Every row gives one point. Each copy is the shape, with its points in the same order, stretched, turned, moved and blurred by noise. Some copies are also mirrored. Which?

Shape (8 x 2):
[[-73   7]
 [-12  19]
 [-14  25]
 [ 65  16]
 [-37 -18]
 [ -5 -61]
 [ 20  59]
 [ 36  -6]]
Copy 1 (8 x 2):
[[ 50   2]
 [  1  -3]
 [  6   0]
 [-49 -28]
 [ 26 -26]
 [ 12 -63]
 [-24  14]
 [-25 -41]]
Copy 1 is: mirrored
Copy 2 (8 x 2):
[[-60  68]
 [-18  19]
 [-28   5]
 [ 48 -47]
 [-26  60]
 [ 18  65]
 [ -6 -49]
 [ 32  -5]]
Copy 2 is: mirrored
Copy 3 (8 x 2):
[[ 46  42]
 [  4   5]
 [  0  13]
 [-38 -43]
 [ 45   5]
 [ 67 -33]
 [-50   9]
 [ -2 -34]]
Copy 3 is: mirrored

Shape (7 x 4):
[[ 21  18  25  12]
 [  8 -73 -45  46]
 [-26  12  13 -24]
 [ 37 -50   9   9]
 [-30  10 -21 -20]
 [-15  14 -36  -2]
 [ -4  15  37  15]]
Copy 1 (7 x 4):
[[ 26 -25 -22 -13]
 [ 33  79   6 -78]
 [ 11   7   4  25]
 [ -8  14   4 -73]
 [ 14  38 -11  25]
 [ 22  44 -33  15]
 [ 42 -25   5  -2]]
Copy 1 is: mirrored
Copy 2 (7 x 4):
[[  2  20  -3  39]
 [-13 -95  56 -16]
 [ -4  58  -5 -15]
 [-63 -38  50  22]
 [ -2  23 -16 -27]
 [  4   1 -23  -9]
 [ 18  43  18  18]]
Copy 2 is: mirrored

Shape (12 x 6):
[[-25  -8  60 -49 -40 -27]
 [ 59  26 -11  27 -41 -24]
 [-31  42 -37  13 -13  26]
 [ 57  -5  35 -14   8  44]
 [-36 -32 -43  42  15 -27]
 [ -5  30 -40 -53   1 -43]
 [ 37  16 -27 -12 -48  13]
 [ 42   0   5 -15  19 -14]
 [  8   4 -27 -60  -5  24]
 [-32  52 -18 -25 -26  -5]
 [-30 -37  -5 -51  13 -46]
 [-15  12  41 -41 -44 -10]]
Copy 1 (12 x 6):
[[ -9 -56  26  19  48  54]
 [ 27  64  17  38  10  14]
 [-28   0  30 -17 -28 -37]
 [ 87 -18  16  40  11  -9]
 [-17  26 -55 -31 -34  42]
 [-80   1 -49 -23  35 -12]
 [ 21  40  18 -12  25 -14]
 [ 20   6 -36  25  14   5]
 [-10 -16 -25 -34  30 -32]
 [-62 -18  30 -11   2 -25]
 [-45 -29 -74 -27  34  50]
 [-10 -40  40  12  40  27]]
Copy 1 is: mirrored
Copy 2 (12 x 6):
[[-72  -5 -28 -48 -45 -25]
 [ 39  -1  16   7 -77   9]
 [-17 -35  -2  21  28  48]
 [ 16 -49 -24  -5  -3 -48]
 [-34  14  71   1  -8  -4]
 [-49   5 -31  55 -43  -1]
 [  3 -69  -3  24 -34   9]
 [ -2   4  -6  20 -33 -44]
 [-45 -71 -33  41  -2 -19]
 [-40 -23 -29  23 -10  41]
 [-90  10   4  -2 -36 -42]
 [-51 -25 -29 -32 -39  -6]]
Copy 2 is: only turned
Copy 3 (12 x 6):
[[-61 -27 -95   1  23 -11]
 [ 35  52   2   2  -2  -6]
 [-23 -15  40 -11 -20  54]
 [-48  43  -6  41  34 -14]
 [ 48 -43  33  53 -45  30]
 [ 29  -9 -64  15  27  64]
 [ -3  42 -19  13 -13  43]
 [ 15  21 -22  43  31   5]
 [-27  10 -48  35  17  70]
 [-33 -15 -15 -26  11  53]
 [ 12 -47 -85  58  10  31]
 [-61 -11 -68  -9  20   6]]
Copy 3 is: mirrored
Copy 4 (12 x 6):
[[ 42 -10 -72 -48 -35 -46]
 [ 29 -15 -21  43  55 -58]
 [  6 -10 -58   7  60  44]
 [ -2  82 -41  32 -24 -46]
 [ 27 -42 -14   7  -7  73]
 [ 60  10  -6 -60  37   1]
 [ 46  21 -57  20  50 -22]
 [ 24  37   8   2 -10 -21]
 [ 50  57 -54 -37  10  15]
 [ 26 -21 -63 -39  54  10]
 [ 65   7 -16 -69 -42  31]
 [ 32  -7 -75 -26   2 -46]]
Copy 4 is: only turned

Shape (13 x 9):
[[ 29  41  18 -20  17 -26  51  46  29]
 [-13  31  -1 -11 -42 -86  -2  18  10]
 [-26 -15  27  74   2  -1  42 -24  23]
 [ 14  -6  17  19  -7 -16 -30 -15  -5]
 [-24 -20 -46 -26  -5  26  16   1  -7]
 [ -9  32 -20 -19 -22  16 -37  -3   0]
 [-55 -16  10  -8  -2  -6   9  -5  -3]
 [ -5  33  44   0  30  22 -33  11 -22]
 [ -9 -25 -15   1  14 -49  64  16 -10]
 [-25  43  42   5  32  24  15  -7 -46]
 [ 36  26   0 -44 -22  20  -9 -34  31]
 [-15 -32  15   9 -46 -20 -21 -14 -15]
 [  2  17  10 -31  47  -5  15 -13  -9]]
Copy 1 (13 x 9):
[[ 30  29   1 -19  31  15  57 -49 -16]
 [  4   5  16 -78 -17 -43 -15 -29 -23]
 [ 15  11 -70   6 -23  50  65  78 -17]
 [ 16 -18 -25 -23 -23 -28   2  13  15]
 [-51  49 -18  12  22  22 -30   2  21]
 [  9  16  18   0 -13   0 -54 -24  36]
 [-18  28 -44  14   9   1   1  23 -31]
 [ 50 -28 -29  34  20 -11 -10 -18   4]
 [-30  24 -57 -44  40   6  33   7 -21]
 [ 59   2 -47  39  53   6 -17  21 -15]
 [ 24  63  22 -13  -7 -17  -1  -6  44]
 [-25  -5 -14 -17 -24 -45 -10  42 -14]
 [ 26  32 -60   1  40  -8  12 -28  10]]
Copy 1 is: mirrored
Copy 2 (13 x 9):
[[-53 -56 -46 -48   5  29 -22  74  -7]
 [-47 -13  -9  47 -23  -5 -95  -5 -37]
 [-36  67   0  21  41  65   0   8  28]
 [ 16   4 -20  22  18  19   4 -11 -38]
 [  7 -15  43 -22 -29 -36  32 -29  55]
 [ 22 -16 -10  10 -47 -41 -10   0  -8]
 [-11  29  52  29 -16  35  16 -12  16]
 [ -4  10 -30 -12  -4  38  49  36 -65]
 [-60  -6  24 -31  22  25  -5 -28  16]
 [-22  38  -1 -41   0  44  32  46 -50]
 [ 84 -65 -17  -2 -25  -7 -32  48  11]
 [ 12  19  39  57  13  -1  -1 -15  -2]
 [ 15 -26  -6 -42  -9  50  16   4 -36]]
Copy 2 is: only turned

Shape (15 x 12):
[[  6  -6  32  -3 -30  10  13  24  -3  -3 -14 -41]
 [ 27 -46 -22  18  43  23  50  33  33   1 -20 -33]
 [ 17  43  15 -53 -36 -47  10  19 -37  47 -35  -2]
 [  6  -8  33  -1  25  11 -26 -39  14   7  44   0]
 [-16  -4 -19 -29 -24  33   7 -31 -16 -17 -21  25]
 [-42 -24 -15 -23   2 -41  22 -11   4  22   9  -5]
 [ -9  28 -27   8  24   8 -16 -23 -17   7  -2  31]
 [ 34  29  46 -13   5 -11 -26  42  18 -16 -35 -12]
 [-31 -19   5 -14 -23 -26 -10  39 -20 -16  16  17]
 [-14   0  37   9  14   1  42  23  11   9  44 -49]
 [ 32 -28  29   8 -20   7  37  44  14   7 -20  32]
 [ 25 -22  54  24   0   8   1  25 -41   1  19 -23]
 [-35 -20 -35 -53  44   6  27  23  10  -1  43  12]
 [  9 -32 -35  32 -23 -26 -12  -3  13  27  45  -8]
 [-11   7  29  -1  40  33 -24 -10   9  52  24  -8]]
Copy 1 (15 x 12):
[[-29  27  18  23 -33 -16  17 -15 -44   9  19   8]
 [ 51  67   5  18 -61  32  14  17   3  41  11 -20]
 [ 14  55   9 -14  36 -67   6 -35  -2 -39 -19  19]
 [-18 -61   2 -24 -12 -19  -1 -24  -5  25  -9 -14]
 [-20  -4  29  25  34 -41 -25  21 -23  -7 -14  29]
 [-13  18  12  12  11 -24 -24 -26  56  19  10  13]
 [ 19 -42  28 -13  36  -5  16  13  31 -26 -36   5]
 [-14  51  15  -7  -1   0  50 -25 -38  16 -26 -27]
 [-46  10 -10  19  50  -7  26  -7   6  14   9  38]
 [ -3 -14  26   5 -42  31   2 -51   0  19  33  10]
 [ -2  43 -32 -29  11  16   7  25 -36   8  29   9]
 [-15 -34 -30   3 -25 -30  41  -3 -43 -11  39   4]
 [ 33   7  31  23  39   2  -6 -18  40  60 -23  41]
 [-16   0 -29 -15 -40   5  -9   9  28  10   7  20]
 [ 17 -59  42 -38 -28  -9  36 -14  12  34 -16  -4]]
Copy 1 is: mirrored
Copy 2 (15 x 12):
[[ 23 -30  25 -42  -3   6 -26 -20 -14  -3  38  15]
 [ 35  46  18 -36  34 -19 -13   6 -51 -24  24  -6]
 [ 49 -48  11  -8   8 -25 -44 -26 -55  62  -3  14]
 [ 10  -8  -8  18 -10  45   0  46  14  -4 -14   6]
 [ 16 -40  -7  14  14   0  24  -7   5 -16  29 -29]
 [ 14 -19  -1  10  14 -44 -12 -12 -22 -46 -25  20]
 [ 10   5  -2  43  -5  -9  18  15  -3  16   1  -2]
 [ 26  -4  -5 -21 -27  51 -27 -18 -44  44  33  13]
 [-23 -31  13  18 -12  -4 -39 -45 -22 -35  12  10]
 [ 18 -19  42 -34  -7  -8 -29  28 -40 -21  13  34]
 [ 18  -8  -3 -37  11 -16 -55 -16 -30   3  29 -46]
 [ 17 -17  21   2  -1   9 -51   9   8  12  49  21]
 [-18 -13  12  28  31  -8   4   9 -73 -46 -13  11]
 [ -8  13  41   8  12 -12 -33 -14  21 -28 -57   0]
 [ -5   1  -8 -17  10  21   0  41 -14  37  -5  22]]
Copy 2 is: mirrored
Copy 3 (15 x 12):
[[-22  18  20  -2 -57  11  -8   1  52   5   4   6]
 [-24 -36 -34 -29  13  -4 -45  47  28  69  44  39]
 [ 82  45  14   9  -1  12  23 -13  91 -27 -26 -32]
 [-14 -31  31 -24 -32  35 -22 -15 -12 -26  20 -17]
 [-22   1  26   8  10   3 -44  17   4 -28 -71  11]
 [ 17 -34  25  -5  15 -39 -17 -26  35  -9   7 -34]
 [ 18   3  14 -10  28   5 -13   8 -32   6 -28 -23]
 [ 15  48   1 -32 -27  17  26  30  39 -22  18   9]
 [ 22   0  52 -29 -10 -29  14 -29  24 -17 -19  -6]
 [-22 -14  12 -19 -37   8   7 -54  24  34  45   3]
 [ 16   1  25  16  -9  13   9  32  33   9  16  55]
 [-18 -12  46 -31 -59  56  15 -12  40  33  12  -2]
 [ 26 -34   4 -57  68 -29 -52 -50   6   7 -12  20]
 [ 38 -45  16  -1 -44 -29 -10   0  -6  16  16 -30]
 [ 16   7  41 -25  -2  38 -54 -29 -20  18  37 -23]]
Copy 3 is: only turned
Copy 4 (15 x 12):
[[-20  38  10   9   0  38  12   8 -45  31  17   5]
 [-41 -38 -21 -11  -7  24  -5  -2 -51  32 -47  -1]
 [  1  34  95  11  19   8  51 -18  23  26  16 -21]
 [-18  -7 -27 -10  -8 -31  -8  43  26  -1   2  28]
 [ 30  20  38   3  23  22 -46  13  -8 -25 -19  11]
 [ 49 -14  -6 -46  -2  26  23  -2   6  16 -45  24]
 [ 25 -14  24  20   2 -12 -34  14  38   9  -7 -19]
 [-51  13  25  67   8  -2  42 -12 -23  28  60   3]
 [ 60  14   7 -14 -11  16  14  -4 -38  18  14   2]
 [-20 -10 -39 -17 -15  29  45  60 -28  45 -18   7]
 [-27   7  29  14 -42   2  22   3 -72  17 -40  31]
 [-20  14  13  -8 -36  27   5  34 -44  40  49 -20]
 [ 38 -55 -14 -35  38 -16  19  30   1  -6 -40  -3]
 [ 33  31 -38 -51 -29 -21 -14 -18   2  14 -70 -17]
 [-43 -25  -4  10  18 -58   3  59  36  52  11  19]]
Copy 4 is: only turned

Shape (16 x 12):
[[-39  19 -50  31 -31 -17 -32  32  -6  19  24  22]
 [  2  19  20  -9  10  -3 -28   8  10   3 -13 -62]
 [-27 -30 -17 -13 -24 -48 -22   9   3   1  50  12]
 [ 20   1 -12 -31  -2   9  31 -15  15  42 -15 -48]
 [-19   3  -8  15 -37  -9 -13 -22 -32   8  21 -12]
 [-17 -42 -39   4 -30 -33 -62  -2 -10  43   9  30]
 [-48  -6 -30  -2 -17 -42 -26   7 -46   7  -3  13]
 [  7  21  30 -26 -15  23  28 -17  47   6 -37 -33]
 [ 17  14 -13 -35  31  27  11 -40  30  -8 -13 -40]
 [ 12   1 -14  12 -26 -40 -20   2 -11 -13 -13  11]
 [ 46   4  -8 -32  19  26  15   6   2  24   4   5]
 [ 31  22  19  -9  17  35   9 -47  32  16  -8 -31]
 [  6   1 -13   2  49  -9  23 -21  24  55  -4  27]
 [ -6  18  38 -17   9  24   2  -7   1  28  -2  -6]
 [ -7  46   7 -47 -11  16 -16 -22  12   8 -17 -15]
 [  9 -49 -17 -10  38  45  23  -8  23  22 -16  12]]
Copy 1 (16 x 12):
[[ 17  31  -6 -15 -32 -70  28   2  12  -9  31  53]
 [-43   2   8 -41 -28  43 -35  10  -9 -47 -15  42]
 [ 12  31  -8  30  -6   7  18   5  13   6  27  62]
 [-10  12  24  -6 -32  58 -34  37   5  13  -4 -14]
 [ 13 -15  35  -8 -30  -2  36 -12   4 -10   9  26]
 [ -3 -16 -11  54 -40 -32  22  48 -24  -4  51  27]
 [ 14  -9  20  16 -22 -55 -14 -18   1 -12  28  38]
 [-19  41 -11  -8  -1  57 -23  -6   0 -38  -8 -17]
 [-43  17  31  -7   0  49 -23  51  29 -18 -44 -12]
 [ 12  21   8   5  -2 -23  12  -3 -41 -11   1  34]
 [-31   4   7 -16  -3  27 -14  31   6  34  13 -18]
 [-38  -8  10 -16 -19  57  15  34   3  -9 -42 -22]
 [ -2 -21 -27  24 -35  -8 -18  40   8  51 -34 -21]
 [-32 -20 -12 -17 -24  26 -11 -19  13  -8   8  -8]
 [-56  32  19  -9 -12  13  10 -12   9 -27  -3  -5]
 [ -5 -30 -20  27   4  25 -54  72  32  -3  19 -36]]
Copy 1 is: only turned
Copy 2 (16 x 12):
[[-28 -10 -28 -12 -15  18 -32   2 -41  85   2  -2]
 [ 41  -4  30   6 -23 -31   6 -27 -24 -14  23 -13]
 [ 47   6 -51  -1 -12  20 -17   6 -27  86 -27  36]
 [ 17   8  25 -20  40  -8 -15 -10 -28 -28  33 -16]
 [  1 -30 -23   5  -3 -11 -14  16 -44  29  -3  -1]
 [ 20 -11 -89 -27 -15  48 -15 -10 -59  95   9   8]
 [ 16 -41 -39  -4  -5 -21   1  -5 -25  78   1  10]
 [ 19   2  31 -19  13  -4  -1  -2  31 -53  31 -10]
 [  8   7  26  -5  22 -38 -10 -45  14 -77  23  -7]
 [ -2  -2 -50 -30 -15  -7  17  15  -4  40   6   6]
 [-22  12  15 -41  31  25   7 -23 -28 -21  -3 -16]
 [ -2   3  18  -4  17  -2  -6 -22 -10 -71  17 -35]
 [-17   4 -16  -5  44  34   0 -26 -23  14   3 -49]
 [ 12 -26  26  -2   7  18   5 -15 -22 -11  -2 -30]
 [ 23 -22  12 -28  -8 -19 -21 -21  10 -26  10 -18]
 [-27   6   6  -5  47  42  19 -49  -8 -34  25   5]]
Copy 2 is: mirrored
Copy 3 (16 x 12):
[[  9 -12  -4  51 -35  20 -28 -10  55  -7 -37 -10]
 [ -8 -19   5   8 -42 -10  56   0 -30   1   0   2]
 [ 36 -16 -34  64 -29  16  -7  29 -10  25 -20  22]
 [  2 -17  71  12 -20  14  62   9 -24  41 -25   1]
 [ -1 -55 -21  33 -23  17   9 -16  10  24 -27  12]
 [ 25 -18 -24  57 -34  -7   9   8  41   6 -39  72]
 [  7 -31 -27  76 -25  28 -22 -49  10   6 -27  38]
 [  1   2  65 -19 -37 -29  44 -12 -17  69 -29 -26]
 [ 26 -30  58 -22 -13 -12  37  17 -47   7 -21   5]
 [ 13  -8 -41  20  -6  15   8 -26  10   7 -37  19]
 [ 16   1  50 -10  21   2  28  26 -10   9  31   0]
 [  8 -35  53 -37  -7 -38  66  25 -18  20 -19 -11]
 [  9 -20  58  30  41 -34  18  22   5 -17 -33  12]
 [-15 -17  35  15 -10 -33  32  10 -10  30  22 -11]
 [ 23 -20  52  11 -42 -30  41 -34  -5  37  -3 -24]
 [ -7   4  54 -24   5 -12  -8  36 -10  13  -5  53]]
Copy 3 is: only turned
